Rows are points. Each copy is the shape, with its points in the same order, stretched, turned, moved and blurred by noise. Some copies are also mirrored. Which?

Shape (9 x 3)
[[ -4 -17  35]
 [  3 -34 -18]
 [ 18  15 -49]
 [ -7   7  50]
 [ -9   9  -9]
 [-33 -50   8]
 [ 67  44 -15]
 [  2  61   9]
 [-29 -30  -2]]
Copy 1 (9 x 3)
[[  1   7 -18]
 [-23 -24  -2]
 [-14   0  65]
 [ 16  33  -4]
 [-19  21  30]
 [-42  -8 -49]
 [ 48   3  95]
 [ 12  58  74]
 [-39   3 -21]]
Copy 1 is: mirrored
Copy 2 (9 x 3)
[[-36 -12  43]
 [ 39   9  23]
 [ 44  20 -53]
 [-60 -26  20]
 [  4 -22 -14]
 [ 20 -35  68]
 [-14  59 -68]
 [-47 -18 -71]
 [ 21 -35  37]]
Copy 2 is: only turned
Copy 3 (9 x 3)
[[ 24 -14  27]
 [-23  36  16]
 [-73  30 -39]
 [ 33 -49  20]
 [-26 -16   2]
 [  2  12  66]
 [-25  14 -81]
 [-17 -62 -35]
 [-16   2  43]]
Copy 3 is: mirrored
Copy 4 (9 x 3)
[[ 19  -5  39]
 [-20  -9  49]
 [-35   1  -2]
 [ 37  13  14]
 [ -8  26  20]
 [-10  18  82]
 [ -7 -37 -61]
 [ 15  39 -26]
 [-12  22  64]]
Copy 4 is: only turned

Shape (9 x 4)
[[ -2   5 -53  29]
 [ -9 -42  26  58]
 [-13 -37  -8  71]
 [ 29  -1 -28 -34]
 [-15  25 -43 -33]
 [ 12  30 -16  -7]
 [ 13  36 -56  -3]
 [-26 -55  26  24]
 [ -1  30  -9 -23]]
Copy 1 (9 x 4)
[[ 29 -22 -40 -61]
 [-75 -25 -78 -40]
 [-57 -37 -87 -63]
 [ 36 -34  43  -3]
 [ 65  -9   5  21]
 [ 38   9   4 -15]
 [ 73  -5   6 -44]
 [-69 -42 -67  12]
 [ 42  14   7  11]]
Copy 1 is: mirrored
Copy 2 (9 x 4)
[[ -7  65 -11 -41]
 [ 16 -19  78 -60]
 [  9  21  60 -78]
 [ 23  28 -44   9]
 [-17  34 -65   6]
 [ -8  38 -19   8]
 [-13  75 -38   2]
 [ 17 -41  47 -64]
 [-22   5 -23  22]]
Copy 2 is: mirrored
Copy 3 (9 x 4)
[[ -5  20  24 -54]
 [ 63  19  10  38]
 [ 64  27  17   9]
 [-16 -38  21 -39]
 [-45 -24 -19 -49]
 [-34   8   3 -15]
 [-45   6  12 -63]
 [ 64 -10  -7  27]
 [-34 -15 -11 -21]]
Copy 3 is: only turned

Shape (11 x 6)
[[-21 -10   2  18 -14   8]
 [ -6 -19 -48  19   4  -6]
 [  9 -10 -17  16 -11   7]
 [-25 -23  -6 -23 -10 -10]
 [-26 -22 -21  21 -11   2]
 [  5 -21   3  19 -12   6]
 [ 95   3  -3  17 -12  -6]
 [-17  -5 -15  14  13 -16]
 [ -4  -4  -8  18 -16  50]
 [ 17  21   0   7 -18  13]
 [-25 -18  -7  -8  31  -9]]
Copy 1 (11 x 6)
[[-11 -11  24   6  22   7]
 [-16  26  40  -8  11 -28]
 [  5   7  13   7  19 -13]
 [ -2  -9  27 -39  17   9]
 [-21   3  41  -4  18  -9]
 [ -5  -2   1   2  22  -7]
 [ 43  26 -58  22 -11 -34]
 [-19  14  19  -9   2  13]
 [ 19   2  19  24  59  -7]
 [ 36   2   1  19  13   8]
 [-20  13   9 -34  21  24]]
Copy 1 is: mirrored
Copy 2 (11 x 6)
[[  2  11 -16 -18  -3  14]
 [  0  -6 -25 -46  21 -16]
 [ 17   8  -6 -23  19  12]
 [-19  27 -12  -8  13 -15]
 [ -3   7 -24 -37   1   0]
 [ 19  13   5 -19   3  15]
 [ 78   6  34   5  47  24]
 [-10 -14 -24 -23   3 -18]
 [  6  13   5 -24  15  47]
 [ 21   8  -7   8  25  27]
 [-33 -12  -7 -22   3 -22]]
Copy 2 is: only turned

Shape (14 x 8)
[[-22  20   5  -1  41 -32  -9   8]
 [-17   0 -13  -6 -25   0   2 -17]
 [  2 -12  14 -15 -12 -10  51 -42]
 [ 19  12  13 -30  13  14  38  12]
 [ 22  26  19  34 -25 -24  -8 -49]
 [-27 -25  12   9 -11  -9 -30  -7]
 [ 16  -6  -1  18 -24 -10  30 -38]
 [  1 -21 -49  26  46  18  14 -10]
 [  3  -5 -16  10  -1 -41  28  14]
 [  2 -14  15  21  15  15 -21  22]
 [ -8 -32 -48 -23  21 -37  23 -15]
 [  4 -42 -63 -33 -28  10  15  15]
 [ 26  15   2 -19  29 -50  22 -48]
 [ 41 -37  15  -7  25  24 -11  27]]
Copy 1 (14 x 8)
[[ 13 -11  28  40  17   1 -17  14]
 [ 10   2 -23   5  -5  20   9  19]
 [-26  32 -26  12 -14  35  20   6]
 [-11  10   8   8  41  17  19  -9]
 [-40 -26 -45  21 -20  21  13  13]
 [ 22 -11  27   3 -33   2   3   6]
 [-18   7 -41  18 -14  29  10  -5]
 [ 47   3  12  25   6  28 -57 -44]
 [ 10  10 -26  43  26  -5  -1  -5]
 [ 29 -34  44  12  -2  -2   1 -31]
 [ 17  48 -11  13  -8  11 -42  10]
 [ 36  39 -24 -29   3   8 -12  -4]
 [-53  26 -22  21  -6  17 -20  25]
 [  8 -14  60 -20 -10 -13  -1 -45]]
Copy 1 is: mirrored
Copy 2 (14 x 8)
[[-10   9  -5 -31  15 -12 -30  26]
 [  8  -4 -11  13 -32  18  -5 -23]
 [  4  -2 -48  58  -8  31 -10 -49]
 [ 45  23  -8  24  17  -4 -35 -27]
 [-67 -54  15  16 -11  15  -3 -54]
 [-34  14   5 -12 -16  15  16   5]
 [-12 -30 -23  49 -19  21  16 -40]
 [ 32 -25 -32   8   2  17  62  43]
 [ 25  -1 -24  26 -20 -27  -1   8]
 [-12  17  28 -10  15   0  21  24]
 [ 47 -11 -69   7 -33 -20  30   5]
 [ 95   7 -34  18 -61 -21  40 -12]
 [-13 -41 -41   3   3 -17 -14 -50]
 [ 18  19  20  -7  23 -26  43  -3]]
Copy 2 is: only turned

Shape (15 x 9)
[[-49 -81   2 -12  24 -11 -11 -14 -18]
 [  3  13 -17   9  18  -1   1 -14  27]
 [ 29 -71  -8  11 -12  -8   5  -7  29]
 [ 28  19 -21 -10 -29 -28  29 -21  18]
 [ 29  16 -22 -20  13   5 -13 -26  16]
 [ 23  14  -6  -6  13 -32 -20   2   2]
 [-61   9 -17  -6 -90   0 -20 -32   9]
 [ -3  15   0  21  20 -51  -3  11  19]
 [  9  -1 -19  -1  -1   1 -10  14  -5]
 [ 29  15 -21 -17 -11 -36 -23 -19  21]
 [ -7 -14  61   7  22 -11 -20  16  11]
 [ 28  23 -25 -18 -27  -2 -22 -31  30]
 [ 28  16 -22  25  11  -1 -12 -29   3]
 [ 26 -44   1  -6  11  -8 -17 -22 -22]
 [  2   8   2   1 -14 -10 -21   4   8]]
Copy 1 (15 x 9)
[[ 39 -49  32 -20  64  25 -29 -12   0]
 [ 14  -2  -1 -26 -11  20  -3   6   6]
 [ -9 -39  29  15 -13  38  -1 -46  43]
 [-37   0  36   1 -54  28  13   9   2]
 [ 18   0   7  -2 -44  16   2  -7 -15]
 [-15  -4   8  -3 -32  -4  -8 -11 -20]
 [-30 -50   4  13  -9  57 -25  75  13]
 [-23  -5   8 -39  -3  -4  -7   2   0]
 [ -8  -5  -1  11  -6  24  -4 -10  -3]
 [-25 -19  15  -1 -61  13  -2  -2 -17]
 [ 10 -22   8  -2  10 -40  -5  -7   3]
 [-11 -18   4  12 -68  27   1  10  -5]
 [ 12  15   4  -8 -30  18 -27  -7   8]
 [ 16 -13  33  19 -12   8 -25 -34  -3]
 [-16 -18   1   8 -21   9  -8   7  -1]]
Copy 1 is: only turned
Copy 2 (15 x 9)
[[-51 -12  34  95 -27 -16 -12   7 -11]
 [  4   1  15  -3  -1 -10  17 -11  35]
 [-43 -11  -7  25  48 -20  23 -33  12]
 [  4 -25 -42 -37   3 -22  36  19  23]
 [-19 -23  -4 -37 -14 -22   4 -25  49]
 [-46  19  -3 -33 -11 -19  10  11  14]
 [ 62 -11 -64  56  -8 -54 -49  77  39]
 [-26  40  22  -9   5 -11  31  30   1]
 [-26  -3 -18  11  -2   5   2   5  23]
 [-38   6 -21 -47   2 -45   8  16  37]
 [-35  25  48   6   8   4 -22  -2 -49]
 [ -1 -14 -32 -43   4 -47  -7  -1  57]
 [  5  16  -9 -23 -14 -25  13 -34  34]
 [-52  -5  -7   6 -21 -22  -6 -35  -4]
 [-12  10 -12  -3   3 -18 -11  20  12]]
Copy 2 is: only turned
Copy 3 (15 x 9)
[[ 48 -75   4 -12  16 -18  -5 -12 -20]
 [-24  -9  -9 -19  24 -26   3  -6   5]
 [ 47 -14 -23 -26 -23 -44  26  14  13]
 [-14  11   7 -13  -5 -60  14   5  21]
 [-20 -15   2 -31  19 -37  22  27   3]
 [  1   6 -13  11  40 -44  31  13  -3]
 [  1 -20  -1 -18  -3 -48 -60  52  20]
 [-11   8 -27  30  34 -45  21 -33   8]
 [ -5  -8 -11 -13   1 -28   8  21 -22]
 [-12   1 -11  -4  37 -71  26  24  13]
 [ 33  -6 -18  45   5  14  31  17  12]
 [-20  -1  -6 -27  13 -55  16  50  18]
 [  1  16  -4 -36  40 -36  20  24   3]
 [ 43 -20   8 -23  23 -32  31  40 -14]
 [ -1   1 -13   8   8 -30  10  31   3]]
Copy 3 is: only turned

Shape (15 x 11)
[[ 50 -49 -15  38  -5  49 -33 -25   4  -1 -14]
 [-40   7  15   7  44  11  -7  29  -4  18  20]
 [ 21 -23   9  34  34 -22 -94  12  -5 -18 -19]
 [-35  49 -28 -32 -52 -10 -42 -52 -10  32  62]
 [-15 -17  28  32 -36 -11 -41   6  57 -12 -52]
 [ 12 -64  36  85  39   1 -21  -9  45 -23  25]
 [ -2  33  65 -20 -59  42  -4  24  11  76 -31]
 [ 59  57 -33 -32 -19 -57  16  53 -28 -34  -6]
 [ -9 -46   6 -22  15 -72 -29   1  17  11  16]
 [-48 -21   5  24  46   1 -23  23 -16 -21 -29]
 [-46   6  36  24  -5   4  -6  25   8 -10   4]
 [-47   3  33   7  17   0 -19 -22 -79  29  33]
 [ 10  22  -2   2  12  -1 -41 -56   9   2 -24]
 [ 50  26  14 -28  -5  26   6  29 -16 -77  24]
 [  1 -23 -24  25  -8  27 -10 -20  58 -10  19]]
Copy 1 (15 x 11)
[[-78 -15 -18  16   2 -46   3   8  13   0 -24]
 [ 16 -34   7 -33  39 -25  14 -29   0  24  15]
 [-31  18  41  -9  76 -17   8 -49  23  15 -29]
 [ 50  19   3 -48 -16 -50 -68  21  69  17 -33]
 [ 11   7  31  69  40  17 -45   0  33  12  41]
 [-83 -50  27 -23  35  31  14 -20  -6   1   6]
 [ 45  -9  31  77 -13 -58 -77   0 -26  23  62]
 [ 95  58  -9 -16 -10  -9  16 -37 -38 -17 -71]
 [ -1   7  88 -46  -5  11  18  12  46   6  -7]
 [ -3   0  -7 -22  70 -21  29 -18  18  15  20]
 [ 28 -17   5  -4  51  -7 -20 -16  -5  -3  43]
 [ -7  22   0 -85  30 -72 -13  -1  -2  16  12]
 [-13  33 -21  -8 -18 -30 -18 -23  57  32 -28]
 [ 23   1 -42 -22  -1 -40  40 -69 -25 -88 -25]
 [-26 -45 -11   9  -4   1  -2  10  42   5  -7]]
Copy 1 is: mirrored
Copy 2 (15 x 11)
[[  4   0 -12  30   8   7  49  26  25  -2  71]
 [  4  -1  41   3  21 -20 -55  12   0 -26  24]
 [-30 -11   3 -26 -10  18  -5  62  46 -30  58]
 [ 15   2 -32 -42 -48  30 -44   2 -64  67  21]
 [ 20   2  -4 -43  39  63  40  10  16 -59  41]
 [ -5   1  48 -39  62 -30  32  12  39 -29  94]
 [ 41 -32  15  16  89  65  30  32 -52 -40  -2]
 [  3 -92 -43 -40 -75 -22   1 -35  -2 -37 -39]
 [ -6   8 -38 -44  29 -11 -49  16  30 -22  17]
 [ -2  14  31   4   3   7 -42   7  49 -36  14]
 [  8  -8  43 -34  28  13   0 -14 -13 -32   9]
 [-12 -10  41  -4  20   8 -52  14   2  46 -10]
 [ 35  -3   1 -16 -13  29 -13  41  33  16  41]
 [  6 -40  28 -31 -60 -53  53  -7 -23 -20 -29]
 [ 27  19  -8 -12   0  -9  16  -9  -7 -11  75]]
Copy 2 is: mirrored
Copy 3 (15 x 11)
[[-20   8  54   0  92   3  -1  31  42  19   6]
 [-33 -37 -17  13 -17 -38  -7  16 -16  27 -20]
 [-83 -14  -4  54  67   4 -29 -14  21  -4 -27]
 [ 32 -76 -87   5  23  19 -58 -28  30  54  54]
 [-32  62 -28 -13  31  47 -24 -22  12  61 -39]
 [-78  38  37  45  19  38   3  61 -21  32 -10]
 [ 74  34   1  -9  28 -52 -48 -10  -8  37 -26]
 [ 18 -56  22  16  35   6  43 -76 -14 -77 -14]
 [-85 -25  19  42 -25   0 -15 -75  38  43  30]
 [-92  -5  -8 -36   5 -14  14   1  -9  11 -44]
 [-34   6 -38 -24  -4   6 -11  16 -30  24 -33]
 [-58 -73  -1 -32   7 -26 -46  18 -25  21   8]
 [  4 -34   4 -12  39  51 -31   5  29  13 -20]
 [ 22   0 -18   8  22  -6  13  20  -5 -90   5]
 [  7  25 -19   7  23  41  10  22  26  64   6]]
Copy 3 is: mirrored
Copy 4 (15 x 11)
[[ 30  -7  30  37  24  30  45 -68 -40 -45 -31]
 [  0  -6 -25 -55 -11  -3  -8 -17 -11 -31 -28]
 [ 52 -15  66 -29 -17  25   4 -44 -14  -8 -82]
 [ 46  34  56 -17 -58  64 -20  -5 -11 -23  71]
 [ 38  -8  35 -49  34  79  53 -34 -44  64 -68]
 [-34 -10   5 -39 -32  57  41 -81 -10 -39 -78]
 [ 76 -63 -21 -59  64  39  81 -15 -54  59  19]
 [ 26 -36  19  21  12 -33 -45   4  36  84  38]
 [ 43 -21  11 -24   0  70 -32 -28  45  -7 -43]
 [ 18  15 -17 -31  -6  -6 -13 -17  -4 -10 -76]
 [  7 -11 -21 -55 -22  35  16 -17 -19  28 -31]
 [ 47  22 -49 -21 -70  -2 -19 -10  30 -39  10]
 [ 53  18  63  -4  -3  25  26  -1  18 -18 -20]
 [  4 -81   9  32 -17  -7  18  35  -2  38  10]
 [-12   6  36  -8   9  61  27 -49 -40 -34 -24]]
Copy 4 is: only turned

Shape (15 x 12)
[[ 19 -25  20   4  34 -21 -22 -12  -8   3 -36 -26]
 [-45  50 -31 -11  -1 -18 -16  -1   4   8  16  31]
 [-12 -14  26 -15  16 -15 -25 -39  22  -1 -44 -22]
 [ 19 -30  -2   0  13  20  21 -21  16  17 -25 -35]
 [-39  26   5  27   6  14  31   7 -17 -49  53 -27]
 [  8 -28  -2 -42  23 -15   0 -33  11   0 -10   8]
 [-28  -5 -14  15 -28 -33  -5 -15  -4   0  16  48]
 [-22  23  10  13 -32  12  -4  39   4 -27  75 -38]
 [ 11  18  43  -7 -10 -13   8 -31  20 -11 -18 -23]
 [-46   8 -24 -38 -28 -24   0  16 -19 -16 -20  39]
 [-18  21 -52  -3 -29 -25  -2 -12 -22  -9  -5   9]
 [ 52 -16  18 -10  20   0 -22 -43  12 -29 -12 -27]
 [-45  37  11  12 -28  49  -1  11 -44 -14  54  -4]
 [ 10 -22  -2  16  12  32 -11 -12  28 -34 -21 -15]
 [ 20  12  23   5  20  19  13  15   1  -7 -18   0]]
Copy 1 (15 x 12)
[[ -8 -14 -15  35  12 -37  -4  40 -21   8   8  40]
 [ 44  27  -8 -39 -21   3 -40 -23 -31   2  18 -40]
 [-32 -28 -12   0  24 -58 -25   9 -36  15  35   6]
 [-56  -3 -31  32 -17 -19  15   8  -8  -7  28  35]
 [ 27  17 -36 -13 -19   7   6 -95   6  20 -19  36]
 [-35   2 -12  13   0 -51   1  16  -8  30  26 -15]
 [ 32  -7  38 -14 -30   4   8 -17 -27  26   1 -22]
 [ -3  27 -34 -53  -3  42   3 -69 -11   0 -44  23]
 [-16 -15  -9 -43  30 -32   4 -13  -6  -3  39  20]
 [ 39   3  10  12   3 -18  -7 -13 -13 -23 -16 -67]
 [ 48   1 -32   2 -20   3  20 -15 -30   2   3 -31]
 [-38 -29 -50 -25  27 -30  10  22   8  51  33  38]
 [ 34  26  -9 -11  33  53  -7 -84  -5  15  -7  15]
 [-41 -44 -42  -6  -8  -8 -18  -4   9  18   9  28]
 [ -3  -6 -14   2   6  -4 -14   2  30 -19  16  32]]
Copy 1 is: only turned
Copy 2 (15 x 12)
[[ -4  -2  29 -26   6  20  -5 -13   3 -35  -8  16]
 [ -8 -24 -16   5  -3  -8   4  24  18  64  11 -31]
 [ 11 -33  15 -29   9 -16 -18 -18  -7 -22  -6  -6]
 [  1  -6  51   2   4  -1  17 -33 -29 -17   1  -2]
 [-45  51 -12 -29  20  11  42  26 -39  22  17  -4]
 [-13 -38   8  15   5  20 -18 -41 -21   1 -16  -7]
 [-29  -7 -24  23 -23  -6  -4  12  14  20  -1  10]
 [-21  53   5  11  37  -3  54  44 -22  26 -24  10]
 [  8 -16 -10  -9   8 -14  21 -22   0 -39  -5 -14]
 [ -9 -22  -7  47  22  -7 -20  33   2  16  26  -7]
 [-39 -22   5  11   1 -19  16  15  21  18  14  -6]
 [-35 -11  23 -27  31   2  11 -62  -6 -39 -28   7]
 [-31  57   2   1  24  -9  14  52 -19  11   0 -46]
 [-20  17  37 -19  30 -21   2 -43 -26  -1   1  16]
 [  6  29  12   5  24  16   8 -16  -7 -21  14 -13]]
Copy 2 is: only turned

Shape (18 x 12)
[[ 47   3  10 -16   5  12  -3 -30   7 -15   7 -13]
 [ 16 -21   9   8  13 -18   7   3  57 -15 -32   4]
 [  6  33  33  24 -22   2 -14   2  26 -39  12 -20]
 [-22  18 -23 -16  -8   4 -28  -5 -15 -17 -15  -4]
 [ 10  25  16  27   6  27  23   3   9  -5 -20  34]
 [  3  57  -9 -29  13 -12  -8   4   1  40   1 -47]
 [-13  -6  35   0  15  -1   2  -2  -8  20  41 -20]
 [  5 -17 -22  -4  -1 -15 -26  -8  13   3  21  14]
 [ 21  15   0  52  28   4 -15 -32 -15  12 -29  23]
 [ 39  17  -6  13 -35 -13 -25  -8 -21  12   2 -42]
 [ -1   8  34   0   4  26 -11  -9  16  21  -6 -10]
 [ 22   6   9  -1   2 -21 -26   9 -51  37 -19 -11]
 [-35  14  26 -22 -23 -34 -26   8  24 -18 -30  33]
 [ 12  -5   9  -1  16  -4  15 -28   7   7 -21   8]
 [-14 -17   9  -4  -2 -18 -12   8  15  31 -12 -24]
 [-42 -28  33  15   5 -67  20   6 -24  53 -10 -19]
 [  7 -14  15  41   0 -21 -47  21 -66  -2 -16  -3]
 [-41 -17  31 -29 -15  -9  -2   9  13  24  36 -27]]
Copy 1 (18 x 12)
[[ -8   7  18 -29  10  15   9 -26   3 -17   6 -25]
 [-18 -43  -1  -3 -29 -32  23 -11 -13   8 -11 -31]
 [-21  -8 -20 -45 -27   7 -13 -19  23  15  11 -12]
 [  7  37  -4  -3   8  26  17  22   7  26  32  10]
 [-13  10 -13  23 -28   1 -10 -13   4 -31 -26 -17]
 [  6   0  43 -44  45  -9   6  11  50  21 -16  33]
 [-38 -11  19  -6  35 -28 -10 -44  34  -4   2  18]
 [ -8 -14   2  14  23  -2   4  13  15   7  34 -13]
 [  6  39  15 -20 -13 -40   0   9 -10 -31   6 -16]
 [ 11  27   6 -70  55  -7 -14  22   1  31  12 -18]
 [ -4 -15   4 -13   0 -26  -7 -49   9  -8  -2  11]
 [ 19  56   9 -38  57 -44   5   9   6  36   3 -14]
 [  7   2 -62  -8 -24 -14  50  -7  19  50  22  -8]
 [-13   4   7  -8   2 -20  29 -20  -7 -19  -6 -12]
 [-10 -27  10 -16  33 -44   9 -10   2  33   3  10]
 [-36  -1  -5 -31  65 -95  34 -10  11  40 -16  21]
 [  5  81  -2 -34  30 -52 -14  16 -12  50  29 -27]
 [-37 -43  -5  -1  47 -16   4 -45  35  28  10  31]]
Copy 1 is: only turned
Copy 2 (18 x 12)
[[ 24  -3 -13  -1  29  -9 -27   7  -8   3  29  13]
 [ 16  32  22  35 -32   9  48  -1  15   2  19   7]
 [-22  23   1  38  53   6  -5  11 -21 -21 -17  17]
 [ -6   7   8 -20  17   8 -27  14  27  19 -19  14]
 [-17   1  10  17  -5 -20  17  29  18 -19  19 -36]
 [ -5  12   6  35  -2 -11 -48 -30 -15  24 -11  16]
 [  4   5 -28  11   9  34   2 -19   6 -14 -26 -24]
 [ 11  -1   7  10   9  33   3  -6  26  24   8  10]
 [-27  18 -13  -8 -16 -25  -1  16  38   1  61 -33]
 [-22   0   0 -17  20  12 -26 -21 -41   7  19  18]
 [-18 -16 -19  16 -10 -10  11   4  23  -5  -9  10]
 [-12   7  -9 -19 -14  -7  -3 -39 -18  37  11 -31]
 [ -3  20  17  28   3  18  37  16  -3  37 -28  12]
 [  7  11  -7  -2 -25   1  -2  17  10   5  25 -25]
 [ -1   5  -1  14 -37  31  21 -27   9  16 -13   5]
 [-13  38 -13   0 -71  70  41 -36 -28  20 -11 -57]
 [-28  41 -20 -47  17   5  19 -40   3  12   9 -41]
 [  5  -9 -12  20  -5  59  16 -16  -6  -3 -53  10]]
Copy 2 is: only turned
Copy 3 (18 x 12)
[[ 24  46   9 -27 -43 -39  19   3  -4   2  -7  11]
 [ 25  55  36 -48   4  10  -5 -38 -14  12  -6 -34]
 [ 20  -8  74   7  -5 -48  -7  -2 -28  -7 -22 -20]
 [  0  -8 -13  27  -8 -14 -26  18 -31 -50 -11   1]
 [ 26 -14  15  14  -4  -7  27 -36   6   9 -29  11]
 [ 15  26 -10  31  43 -24  -1  29 -43 -19  24  66]
 [ 10   4  22  11 -23 -21  20  30   9  21  37  12]
 [-42  45  -4  -1 -25 -14 -12  10   3   2   4 -12]
 [-31 -21 -22 -22   5 -25  61  -7 -17 -10 -25  15]
 [-15   0   9 -10   0 -48 -27  23 -38  15  -6  42]
 [ 37  12  -2  11 -15 -25  10  16 -16  15  -2  -8]
 [-15 -17 -29 -27  10  11  -4  41 -13   8  -8  55]
 [ 17   8  14  -7  19  28 -44  16  22 -37 -47 -45]
 [ 25  21  -9 -34  -9  -8  22  -8  10  -8  -1   3]
 [  9  25   0  -9  12   2 -27  15 -20  20  26  -1]
 [ -9 -36  -4 -38  46  33 -12  26  14  15  51  21]
 [-44 -61   7 -33  -7  14  -1  43 -26  -2 -22  26]
 [ 24  21  21  27 -15 -12 -37  35  12  23  43 -15]]
Copy 3 is: only turned
